Each row is a point. Before rounding, the points of a table are all equally far from one centre. They may lie mostly on one side of it. Write the centre, to within rounding.

Points (6 x 3):
[[ 42 -16  69]
 [-48 -67  35]
 [-55 -35 -16]
 [-56  16  -3]
 [ 12 -62 -20]
 [ 30 -58  62]]
Centre: [ -7 -17  25]

Points (15 x 11):
[[-19  84 -70  59  18 -15  -2 -42 -60   1  24]
 [  0   8   3  -9 106 -13 -51  -6 -19  38 -29]
 [ 34 -50 -34  17  35  -4 -42  27 -59  83  -5]
 [ 18  41 -43   7  50  27   4 -37 -92  27  43]
 [-36   4 -53  -2  19  14  21 -48 -61  56   4]
 [-41  16 -56  20   9 -33  38  59 -64  66  79]
 [ 12  39  16  64  32  49   5 -63 -32  64  78]
 [ 24  65 -19 -57  41  -5  -1 -39 -39   2  65]
 [-65  28  -6  -2  12  30 -43 -16 -13   0 107]
 [ 27  93  23 -10 -28  21  22  42 -55   7  45]
 [-17  -2 -30  -6  51  11  19 -50 -76  42  17]
 [ 27  58 -16  48  17  52   9 -76 -39  45  45]
 [-22  38 -40  -1  38  60  -3 -43 -60  10  30]
 [-55  67  43  25  28  -1  -9  -6 -36 106  50]
 [  2  92 -39  12  49   7   6 -66 -17  -8  68]]
Centre: [  9  26 -12  31  17 -14 -11  16   4  31  35]

Points (29 x 24):
[[ -21    7   19   47    2   20  -12  -26   32   -9   -7   22  -61   23
    34  -45  -24   31   -9  -29   -2   11    3   78]
 [ -25   14  -15   30   17  -29  -77  -25   27   43  -38   35  -19   37
    55  -57   -9   51  -12   38   40   19   48   -1]
 [ -37   66   39   38   18   23  -39  -39   11   19    7   17  -19  -25
    -3  -43  -22   80   14  -44   60  -29   35  -21]
 [   6   18   15    8  -46  -35  -51  -39  -30    6  -26   14    1   -8
    35  -35   -5  -10  -26   -5   -1   -3   23   48]
 [ -36   38  -14   29  -32  -20  -25    7   32  -16   34   41    5  -21
    16  -42   -7  -10   34    5   36  -27    6   43]
 [ -41   21    2   22  -17   14  -36  -57  -17   30   -4  -15  -38   44
    10  -58  -23   43   22  -19   62  -22   36   49]
 [  -8   21  -33  -26  -28  -20  -34  -34   37   53   11   -3  -15    8
    22  -69  -32   18   37   -9   37    6  -27   10]
 [ -48   -4   32   56  -19  -20   18   -2   52   14  -18   19  -36   11
    -7   13    7    1   -5  -27   34    9   31   -7]
 [ -33   27    7   14    9   11  -11    8  -21   14  -12   -4    9   58
    26  -58   -1  -17  -21   -8   56  -26   60    1]
 [   3   11   14  -10   16   26  -14  -41   30  -17  -34   29  -70   -1
     1  -52  -60   12    2  -13   -5   12   61   27]
 [ -28   -1   -3   33    9  -21    5  -30   -7   25  -33   26  -25  -14
    49   -1  -38   -3  -30  -43   53   16   79   10]
 [ -32   65  -25   17  -37  -12    5   14   13   30   11  -31  -40   35
    31  -31  -44    5   21  -41   34  -21   17   44]
 [  19   45  -36   59  -29    3  -44  -31   22   67   10   10   -1   23
   -10  -25  -57   10   57  -34   27    6  -13    0]
 [  17   38    6  -21   -3  -65  -79  -10   14   65  -45   -6    3   24
    13    0  -45   -4   30   -3    6  -38   17   22]
 [  -8   40   12   46   40   -1 -121   11   13   34   15   10  -13   20
    14  -37  -11  -25   23  -20   13  -35   31   40]
 [  12    1    3   31  -22   18  -33  -35   47   18  -22   14  -19  -39
    48  -65  -28   -3   29    3   13   28   12   19]
 [ -19   -6   27   31  -13   24  -17   23    2   11   25  -19  -16   20
     1  -17  -73   -6   21  -17  -20   -6   27   46]
 [ -48  -42   -2   12  -10  -41  -39  -48   21   24  -26  -26   -1   10
     8  -10  -34   -2   28   17    2   13   37    0]
 [ -23  -17  -23   51   -5  -48  -23  -27  -20   65  -68   23    1  -13
    14    3   17   31   -2    7   44  -13   27    5]
 [ -10  -15    6   45  -19   -9  -20  -22   17   24    3   55   42   42
    37  -37  -45   22    1  -31   25  -25   77    0]
 [  11  -21  -10   -5  -39    8  -56  -13   24  -16   -2  -22  -26    0
    11  -48  -42   44   -5   -3   47   15   46    5]
 [  -4   37  -20   35   -4  -48   -2  -18   16   77   13   25  -34  -16
    22  -31  -47   34   58   40   16  -58   42  -21]
 [ -16   25   34   47   46    4  -14   -1   28   44    5   40   -8   29
    32  -29  -25   46   29  -23   74   37   63   21]
 [ -28   53   28   28   15  -48  -57   -3    9   12  -33  -32    4   13
     0  -31    2  -14   44  -31   31  -49   63   38]
 [ -11  -22  -45  -17  -19    6  -72  -30   20   31  -35   18  -50  -53
    22  -46  -20   26  -14  -14   13   -8   34  -12]
 [  -8   33  -33   28    2  -73  -82  -18   28   37   24  -15  -40    3
    29  -20  -10    2   40   -9   38  -13   22   63]
 [ -16    6   28   57  -24  -21  -49  -40   20   21   -7   38  -28  -58
    17   -3  -15   40  -18   17   40  -11   69   23]
 [   0   64  -13    9  -40  -42  -25  -36   55    4   -1  -21  -35   13
     9    3  -30   24   62  -17   12   23   66    3]
 [   2   62   15   20   -9  -40   -6  -46   53   55    8   27  -29   18
    26  -44  -23   32  -11    8   39   40   67   34]]
Centre: [ -4  30 -12  21  20 -10 -30 -13  13  27  -4  14 -19   7   9 -14 -14  30
   8 -14   5 -16  30   6]

Points (28 x 24):
[[  27  -33  -40   59   59  -73  -11  -53  -21  -26   40  -50  -18   70
   -65  -13   -3  -42   38   45    2  -25  -45   73]
 [ -14  -21  -17   66   29  -61   23    3   20  -49   14  -29  -23   31
   -29   -6   67  -74   47    4   45  -33  -12    9]
 [ -34    3  -53   24   49  -69  -53  -61   10  -22  -34  -41  -52   46
   -16   -9   57  -23   56   54  -45  -13    3   38]
 [ -64   31  -68   83   41  -35   18  -10  -12  -20   28  -12  -40   48
   -17  -48    9  -64   17   94  -89   29  -32   51]
 [  -7  -50  -42   72   65  -77  -35  -26   14  -33    6   23  -41   42
    17   27    2   -6   47   43  -33  -14   -7   57]
 [ -10   -5  -78   57   83  -47    8  -26  -16   -3   20  -24  -35   54
    18  -34   55  -62   16   66  -81   -7  -48   41]
 [   8  -10   -9   71   71  -76  -42  -78  -44  -43   42  -23  -38    4
   -26   16   10  -33    6   46  -20  -10   27   35]
 [  38  -26  -57   74   47  -46  -27  -26    0  -29   14    9  -20   49
    -9    9   10  -50   49   30   48  -32  -62   39]
 [   4  -15  -31  -15   20  -39  -44  -44  -51  -42  -15  -27    7   24
     8   -9   62 -102   46   15   -8  -30   -4   26]
 [  -1  -17  -54   67   53  -65  -50  -60  -49  -39   60  -10  -48   54
    25  -45   35  -36   23    3  -10  -16  -45   35]
 [ -10  -27  -15  118   59  -50  -38   -5  -36  -12   10  -41  -42   24
   -11  -28   11  -27   41   23  -34   57    6   16]
 [ -13   10  -78   66   73  -28   17  -51  -55  -10   39  -25  -76   46
   -38   20   10  -51   37   72    1   -6  -45   -8]
 [   0  -25  -44   60   50  -41    8  -46   17  -32   82   12  -61   52
   -44  -58   13  -77   13   -9  -34  -21  -10   42]
 [  -1  -49  -57   55   45  -45   -1  -53   18  -31  -36   26  -59   30
   -13   34   23  -51   35   39  -48   33   -7   70]
 [ -14   18  -37   58   29  -84   30  -13   23  -31    1  -32  -30   79
    38    7   52  -61    6   32  -58   59    0   49]
 [   5  -37  -16   82   44  -53   35  -79  -21    8    2  -14  -28   48
   -26   -6   51  -91   16   45  -16  -30  -26   63]
 [ -24  -28  -26   83    5  -78   20  -83   18  -17   31  -57    6    2
   -26   23  -23  -62    3   40  -46  -25  -21   74]
 [  31   -1  -62   52   78  -55  -33  -53   29    0    7  -39   -8   31
     5  -30   45  -46   15   33  -50  -17   15   11]
 [  36   -7  -37   36   31  -70  -21  -44   27  -32    9   -3  -32   14
   -29  -33   49   -9   60   31  -37    1  -34   91]
 [ -28  -57   -9   49   53  -95  -29  -51    5  -26    4   -5  -37   49
    -1  -14   32  -37  -45   77   -4  -27  -34   88]
 [ -43   94  -14   72   -4  -21    1  -52    7   -4   47   49  -28   31
    -7   14    7  -48  -26   31  -39   23  -34   44]
 [  27  -21  -60   80   40  -62   12  -26   14   -1  -42   -8  -92   20
   -28   16    2  -80    2   44  -23   31  -30   52]
 [  21  -28   -4   55   41  -99   41  -48  -43   -2    5    3  -12   66
     5    3   42  -86   25   65  -23   -2  -46   64]
 [   6   17  -75   55   43  -66  -10  -55   22  -60   10  -19  -42   70
   -37   19   31  -58   33   30    4   -3  -65   75]
 [  35  -29  -24  121   38  -36  -12  -53  -37  -43   15  -33  -44   31
   -23   13  -16  -58   10   30  -37   42  -29   59]
 [  -5   -6  -39   81   41  -42  -26  -17  -37  -66  -30  -19  -46   20
    10   12   52  -37   37   -4   -2    9    4   69]
 [  53  -16  -36   41   53  -17   10    1    5  -49   11  -37  -27   28
    24  -31   27  -45   62    1  -21  -12  -45   69]
 [  -1   38  -36   41   87  -45  -14  -42    7  -10   33   15  -67   87
   -29   -3   44  -41   28   46  -24   -5  -83   23]]
Centre: [-25  -3 -21  21  12 -40   3 -21 -14 -21   8 -11 -21  32 -16 -16  -6 -37
  -3  35 -20   7 -31  15]

Points (29 x 24):
[[ -41    7  -47  -11   59  -34   29   -1  -41  -29   33   31   27   18
   -29  -52  -40  -15  -41  -26  -79   43   11  -11]
 [   4  -51    2    3   57    3   41  -42  -79    2  -11   -7   27  -21
   -21   -6  -41   36  -70  -36  -50   11   27  -25]
 [  26  -10   -7  -36   80  -32   26  -76  -40  -22   11  -10   48   12
    -8  -42  -41  -21   40  -32  -57    5   24  -55]
 [   7  -39  -83  -36   54   19   29   10  -23   -5   -2  -10  -10   22
   -29   -4  -19  -23    1  -74  -49    1  -13    8]
 [ -43   -5    0  -40   50   -3   52  -28  -17   -7  -30   25   68   11
   -67  -51  -75  -13  -23    5  -53  -18  -10  -54]
 [  12  -18  -40   -6   73   15  -16   -1  -54   23   11   -1   25   23
    33  -54  -18   -1   39  -42  -92   12   -5  -13]
 [ -13  -12  -48  -69   67  -22  -15  -10  -21  -21   -2    6   32   27
   -30  -38   -4  -79  -19  -22  -36   -3   27   10]
 [   8  -47  -12  -10   56    6   36  -24  -10    8   17   -3   24  -46
    39  -20   28  -11   41  -42  -41  -35   -2  -61]
 [ -26   -5  -85  -18   35   23   27  -40  -10   51    1   15   28  -40
     6  -42  -12  -33  -31    7  -51    2   25  -22]
 [ -15  -59  -28  -12   70  -28    3  -39    7  -37   17  -26    3   30
   -31  -13  -64  -14   22  -71  -49   10  -12  -54]
 [ -17  -21  -29  -39   80   21   25  -61   -8   13   16  -15   27  -28
     7   18  -52  -49   -3   -9  -81  -32    1   -9]
 [   8  -13  -11  -24   52   28   32   24  -10    4  -18   -7   -4  -19
   -49  -15  -79  -36   -7   13  -46   21   -4  -33]
 [ -38  -47  -16  -12   48   12  -31   25   -3   21   30   -8   23    0
    -7  -45  -42  -24   -1  -46  -91  -11  -65  -33]
 [   9  -28  -35  -19   75   18   12   10   -5  -16  -20  -22   13   60
    14    1  -19  -26  -45  -65  -79  -40   10  -40]
 [  12  -33    3  -40   49  -38   -8   12  -16   36   34   22   14  -21
     9  -53   10    2  -11  -61  -15  -13  -28  -92]
 [ -27  -49  -30  -10   85   39   53  -55  -37   16   26    0    6    3
    16    4   13  -34  -23  -45  -73   -2   35  -22]
 [ -11    9  -46  -24   63   11   70  -42   -4  -31   23   42   44   -2
     8  -47  -59  -17  -30  -73  -42  -27   33  -29]
 [  -8  -10  -19  -20   42    6  -12  -63  -40   17   40   44   26   64
   -19   -7  -51    1   -5  -77  -31   -9  -25   -1]
 [ -45  -13  -26  -41  121   -5   12    9  -21  -16  -38   10    9   48
    10  -31  -17    6   16  -54  -18   10   16  -47]
 [  16  -19  -47  -12   98  -26  -12  -11  -29   -4    6  -20   44  -18
    17  -67  -78  -13    4  -38  -50    3   23  -65]
 [  -2  -36  -45   -4   27  -33   25  -14  -24    0   44   21  -12   17
    -7  -82  -42  -35  -49  -63  -68  -19  -66   -8]
 [ -28   39  -38   10   56   34   24  -26    2  -52   27  -15  -42   59
   -19  -64  -42    1  -37  -10  -31  -17    0  -51]
 [  20  -68  -48  -33   69    1   45  -77  -13  -19   -5  -20   33   32
    31  -32  -25  -53  -40  -13   -2  -19  -51  -55]
 [ -14  -36  -44  -13   31    2   56  -21  -42  -10   54  -36   36    5
    33  -67   -7   -2  -47  -87  -52   -5  -11  -83]
 [ -14  -26    3   -1   63  -26   -9  -59  -33   25  -20   17   60   21
    23  -36  -40  -33   35  -49    6    0  -22  -45]
 [ -33  -54   -9  -15    8  -11   53  -55    1  -10   -2  -38   36   16
    40  -72  -66  -16  -22  -58  -49  -75  -11  -39]
 [ -46  -27  -15  -13   44  -20    5  -70  -17   -4    3  -14   56    3
    -3  -78  -29  -31   -9  -61 -102   -1  -11  -10]
 [ -24  -36  -63    5   62   11   30  -26  -17    9  -23   -8  -12    8
   -46  -37  -53  -23  -58  -45  -86  -35  -13    9]
 [ -28  -31  -55  -37   84   11   29   -4  -47   11   24   25   82   26
    11   -4  -16   -6    5  -52  -25  -18   13   13]]
Centre: [-22 -30 -20 -32  41   8  14 -25 -38  -9  11   1   7  13   2 -45 -28  -4
 -20 -14 -29 -23  -7 -39]

Points (29 x 24):
[[  44   -6   33  -19    3   -2  -18   21    4  -27  114  -28   12  -22
   -22   33   41    7   -3   -4  -43    1   34   11]
 [ -18   -5  -16  -31   -5  -39  -75   15   -7  -23   64  -74   -7  -31
   -60   24   24   -7  -17  -49  -58   16   46   28]
 [  23   31   72  -34   -3  -54    2  -15   33   26   34  -66   -8  -34
    44   21  -31   11  -63   -1   19  -24   40  -18]
 [ -25  -37   -3  -24  -51  -58    1   13   51   -4    7  -41   37  -40
    39  -38   14  -38  -55   34   11  -18   31    4]
 [  11  -24   44  -51  -11  -65  -40   24   50    3   73  -57   12  -36
    -3  -23   71   20  -44   15   -6   41    3    2]
 [  17   -2  -17  -44   19  -22  -86   26   50  -11   25  -44   21   -5
   -51  -38    4   80  -42  -40   11   -9    2   30]
 [  18  -13  -13  -48  -65  -39   32  -21   -7  -47   42  -21   49  -62
   -13    5    8   30  -28  -18  -32    5   32    9]
 [  -3  -37    9  -44  -17  -17  -12   21   70  -18   42  -44   31  -35
   -36  -12   53  -33  -77  -21  -36   47   44   35]
 [  40   31   38  -31  -34   25  -49   27   21  -10    0   -4   33  -43
   -43   -1   25  -25  -34   19   -2   23   30   31]
 [  33  -40   19  -21   -8  -53   23    2   71  -54   61  -59   56   -9
     5  -11    0   -6  -71  -20  -22   30   49   -5]
 [ -10   14   -3  -44  -57  -43  -33   57   47  -42   40  -30   20  -14
   -18   23   74  -23   -9   23  -16  -17   18   -2]
 [ -16  -46  -16  -71  -47  -14   -6   -5  -31  -24   96  -36   33  -29
   -15    0    1    6  -59   47  -14    5   16  -15]
 [  11    5   21  -17  -13  -42    7   -4   -4    3   65  -90   28  -47
    37  -44   -4  -28   -1  -10   23   10   56  -40]
 [  22   33  -31  -43   -9  -94   -3   13   20  -23   62  -40  -63  -20
   -12   44   12   -7  -31  -37   18   22   -4  -22]
 [ -56   16   31  -12   -8  -32  -19   26   49  -61   52  -41  -23   19
   -37   41    5   21  -10   43    2    9   70  -13]
 [   3   33  -11  -44  -12   -1   13   12  -34  -26   35  -35  -14  -12
   -57   20   25   28  -35   27  -10  -56   -4   18]
 [ -31    5   22  -58  -54    0  -36  -47  -51    4   30  -17   15  -31
    -9   10    0   32    7  -30   32   63   38  -13]
 [  -9  -12    9   -3  -74  -54  -17    3  -27   28   20  -47   27  -31
   -18  -37   21   38  -28   25   -5   47   -4    3]
 [  13  -11   36  -54   -8    2   21   -4   42  -52   49  -24  -13  -42
   -26   23   31  -30   -7   25  -28  -53   19  -28]
 [ -43  -57   22  -99  -67   -8  -27  -14   26  -18    8  -13   57   25
    -3   -5   36   10  -30  -14  -40   -9   13   33]
 [  -4   10    2  -17  -48  -16   17  -34   24   21  107  -24   60  -33
    -8   25   47   23  -11  -24  -17    1  -17  -10]
 [ -23  -15   35  -71  -13  -35  -10   11   28  -77   97  -69    6  -19
     0  -15   38   16  -26   -4  -47   20   29   -8]
 [  21   55   45  -44  -62  -26   33   14   18  -21   23  -48  -18  -22
   -20   11  -18   14  -55  -42  -23  -12   69  -18]
 [ -43  -34   31  -24  -25  -25   -9   34   55  -29   59  -61   71   -3
   -15  -28  -13   52   21  -11   25   -8   53  -11]
 [  34  -28   46  -60  -24  -76  -45  -10    2  -16   35  -46   22  -49
    25   60   -5  -19   -1    3  -12   -6   37   20]
 [   1   38   47  -10  -43  -40    4   -1    7  -55   44  -68  -14  -26
    44  -13   31  -18   -9  -46    0  -21   24    9]
 [ -16  -20   16 -121  -34   18   -2   16  -29  -12   49  -38  -32  -10
   -37    9   -8  -26   13  -11   -3  -15  -21    1]
 [   2  -14   61  -68   26  -43   35   58   -1  -36    1   -4   32  -22
   -10   37   -6    3  -31  -26    5   19   31   -7]
 [  23  -46  -36   -4  -21  -32  -15  -27  -10   -1   27  -12  -38  -12
   -16  -26   24  -46   -5    6   -7   27   11   68]]
Centre: [-11  -2   3 -40  -9 -25 -23  -7  27   2  36 -24   7  10 -11  -3 -10  -2
 -24 -18  -4   6  19  -5]

Points (31 x 24):
[[ -14    1    0   30   12   -5  -89   78    3   -3   15  -30   -5  -37
   -47    1    0  -22   57    7    3  -40   26  -20]
 [  -7  -13  -13   17   -8  -11  -76   23   -6   -2  -27  -28   44  -58
   -79    9  -25  -27   53  -25   25  -26  -30  -33]
 [ -23  -25  -14   12  -61   27  -78    8   19  -16   26  -40    5  -38
   -35  -43  -14  -20   60  -32    7   -9  -46   -9]
 [   3  -31  -49    4  -39   -2  -87   75   44   26   35  -30  -11  -26
   -54   24   -1  -42   13  -49   10  -24   -8  -38]
 [  -7    7   -4    0  -25   37  -56   66   19  -39  -15  -31   33  -30
   -50  -15   -5  -41    9  -19   51  -62  -20   39]
 [ -37  -14  -32   -9  -40    7  -50   58   55  -28  -24  -21   28  -49
   -38   10    0  -77   25  -23   -4   -8  -14  -24]
 [ -55   -6  -34   22  -31  -18  -74   26   36    6  -18  -31   -6  -52
   -53    3   -8  -59   39   -9   12  -18  -41   -5]
 [ -23    0    1   11  -67   13  -96   77   14   28   -1    0   13  -52
   -59   21  -15  -43   16    8   -2  -26  -14   -9]
 [ -13   24  -35    5  -48  -11  -49   70    9  -39    9  -23   24  -47
   -71   -5    8  -17   35  -28   14  -15    0  -44]
 [ -35    0   10   13  -44   -3  -68   57   61  -10    4  -35   25  -41
   -59   44    0  -20   44  -13   -1  -28  -36  -29]
 [ -10    0  -50   18  -48  -29  -78   42   22   23   28  -12   25  -13
   -65   29   39  -25   48   13    9  -22  -29   10]
 [  -3    2    3    0  -22   45 -121   45   36   -7  -14    6   -6  -61
   -22  -10  -20  -11   36  -39   13  -13  -12  -26]
 [ -30  -15   -8    0  -33   25  -58   48    5    9    4  -51   17  -42
   -60   24    4  -13   60  -40   35  -30  -10  -44]
 [   4   31   -3   22  -41   23  -47   50    2   -7  -22  -14    1  -80
   -66   -4   21  -18   53    0   -6  -17   -7  -20]
 [ -36  -39  -15   21  -35    4  -78   82    8   10   15   -2   33  -48
   -57   -1   -7  -42   46  -16   20  -20  -12  -49]
 [ -31   27   -1   35  -28  -10  -58   54   41   21   -3  -35   15  -62
   -39   28  -22  -28   57  -10   11  -62   -1  -45]
 [ -33  -21  -25   14  -43    2  -59   35   42  -44  -14  -29    2  -33
   -66    0    2    3   37  -48   -7  -32  -36  -17]
 [ -29  -12   -4   21  -60   33  -56   55  -34   24    6   15   36  -39
   -43   -9   12  -15   16    0   79  -16  -35    9]
 [ -35    1  -16   30   -3   30  -39   75   34    4   26  -41  -28  -32
   -34  -39   12   11  -12  -29   32  -33  -10  -65]
 [ -34   17  -10   -4  -49   38  -55   27   -6   40   -5   -6   22  -33
   -82   -8   12  -33   44    6   -4    5  -37  -28]
 [ -22  -20    0   50  -57   21  -62   60   27   -6   -5  -50   43  -46
   -43   20  -10  -19   46   -2    7   -2   -2  -20]
 [ -14    8   -5   39  -38  -24  -93   40   33  -17  -22  -37   38  -12
   -42    0    8   13   59    0   10    0   -9  -21]
 [ -14  -41   -8   38   -4   16  -82   21   32  -12  -43  -22    8  -35
    -5   38   46    3   44   -5  -10  -21   14  -23]
 [ -10    9  -40   51  -61  -12  -62   54    7   16  -22  -10  -13  -42
   -51   19  -39  -15   25   22   12  -11   11  -43]
 [   8    7   14   58  -59  -15  -48   40   48   23   -4  -74  -19  -22
   -46   16  -22  -19   24   33   -3  -34  -15    2]
 [  38   12   -8  -10  -53  -12  -65   48   58    8  -13  -38   54  -43
   -56   17  -10  -32   51  -10   40  -49   -8  -29]
 [   8  -46    9   35  -72  -15  -82   19   -4  -14  -14  -17    8  -47
   -79    9  -23  -27   45   -4   21  -35  -13    2]
 [ -23  -26   12   13  -63   41  -46   48    5   11    5  -17   22  -26
   -27   41   -8  -53   78  -38   40  -15    0  -40]
 [   5    1  -22   28  -41   37  -59   25   40   29  -13  -23   30  -50
   -64   35  -10  -11   51   -7   51  -26  -42  -42]
 [ -34   11   20   19  -31  -17  -91   49   45    7   52  -40   18  -31
   -57   35   -3  -58   14   23  -11  -16   -1   -6]
 [ -35   19  -41   21  -35  -17  -64   56   25   14   19  -12   27  -53
   -36  -19  -10    4   35  -35   38  -39   49    5]]
Centre: [ 14  -4  12  18 -17  -6 -30   9  19  12  14   9  12  -7 -11  -3   0 -30
  -6 -20  14 -26  -7 -16]

Points (29 x 24):
[[  23  -44   52  -38   13   36  -11  -34  -22  -17   -6   44   -8   -2
   -75  -20  -19   -6  -31    4   60   54    5   18]
 [  17    2   36  -21   -2  -17  -40  -33  -61   -1   14   49  -66   -9
   -88   -9  -23   13    3   48   33   22   31  -13]
 [ -20  -21    6  -39  -17    8  -23  -26  -64   15   23   45  -41   -8
   -76    5   19    9   34   20   36   20   60    6]
 [ -18   12  -32  -53    3   -8  -46  -56  -22   12   38   20  -44  -22
   -71  -29  -43    8  -28   35   38   53   47   25]
 [  -3    2  -45    9  -36   10  -41  -44  -47  -24   45    7  -40    3
   -67  -14  -52   46    4   17   41   32   40   44]
 [ -28  -13    5  -18    3   10  -30  -35  -13  -22   31   12  -31   25
   -84   17  -51   18   10   25   31   72   67    5]
 [  22  -29    6  -26   21   24  -34  -44   15  -24  -29   62  -23   -2
   -73    0    9   46   -7   33   53   44   46   54]
 [ -22  -63   22    1   -7  -30  -36  -25  -17  -14   22  -14  -48  -15
   -66    5  -32    0  -21  -41   57   35   23   29]
 [   4  -19  -27  -13  -48    8  -52  -46  -11    7   33   22  -10  -26
  -110  -14  -43   15    4    3   55   29   54   -4]
 [ -31    0   34  -57   25   -4  -36  -38  -44  -24   -8   31  -35  -33
   -86    8  -39  -16    7   26   36   43   45   26]
 [ -15  -29  -41  -51   21  -21  -14  -49  -20   -7  -34   20  -55  -21
   -99  -10  -48   12  -26   25   31   27    8    9]
 [ -13   11  -10  -27    4  -17  -32  -25  -30  -45   35   44  -17   -4
   -68    6  -51  -17   -4   20   17   64   76   -2]
 [  13   27  -21  -35    9   -6  -24  -39  -25   28    3   20  -12   28
   -69    5  -41    5  -20    8   42   14   63   70]
 [  -2   10  -25    2  -18   21  -46  -41  -29  -18   21   15  -30  -26
  -121    6  -33   16   -5   32   34   10   59   23]
 [ -33   19   17   11  -23   12  -35  -50  -31  -15  -24   32  -38   24
   -96   -8  -32   21    5   66   63   10   48   44]
 [   9    3   36   -4  -10   50  -35  -68  -30  -31   16    9  -41  -35
   -76  -20  -32   15   -6   15   25   18   64   34]
 [   2    3  -10  -25  -11  -15  -25  -34  -18   23   19   16  -43  -18
   -58    2  -51  -29   35   29   23   67   47    8]
 [  22  -43   -7  -30   -2   11  -27   -9  -54   -9   18    9  -52   -8
  -102   -9  -14   30    7   21   18   33   33   53]
 [ -24   20   -7   -6   31   14  -32  -49  -46  -23  -15   23  -51  -27
   -91  -27  -36   21  -10   -3   52   17   66   10]
 [   7  -22   49  -42  -24   14  -42  -39  -50   -8    3   39  -31    1
   -63    8  -57   52   26   22   65    7   62    3]
 [ -36   -5   32  -27    2   -4  -45  -30  -41  -22   53   47  -30   -4
   -41   35  -36   38    6   -2   43   51   34    1]
 [   2    9    7    1   -4  -14  -43  -36  -26    5  -33    7  -43  -16
   -83   33  -37   21  -32   34   17   28   54   41]
 [  33   23   18  -36  -13    2  -28  -62    3   31   16   10  -41   12
   -90    2  -39  -15  -22   15   51   11   22   18]
 [  -9   19  -19   -9    1   -2  -21  -60  -23    6   20   -4  -30  -23
   -86   17  -48   19   25   40   43   17   70    1]
 [  -4  -12   -1   -2    3   25  -52  -57  -38  -53   40   20  -66  -11
   -45  -44  -62   13  -27   22   47   34   38   45]
 [   3    0    1  -74   14  -15  -11  -30  -29  -39   19   11  -33  -29
   -46    9  -65   52    2  -12   22   47   36   23]
 [ -37   11   16  -15   16    5  -10  -39  -49  -33   24   16  -24    5
   -85   17  -40  -13  -30   37   59   38   47   18]
 [  32  -17   -9  -43    0  -19    2  -26  -18  -11   -5   17  -49   -4
   -71  -20   -3  -24    5   27   78   51   55   34]
 [ -10   -5   -7   -7  -41   -1  -59  -30  -44   -2    2   44  -23  -25
   -50   -1  -32   29  -28   -4   81  -20   87   -5]]
Centre: [-12 -15   2 -21  -5  -7 -37 -15   1 -23   0  16  -4   4 -33 -30 -20  13
   1  24  28  -7  16  10]
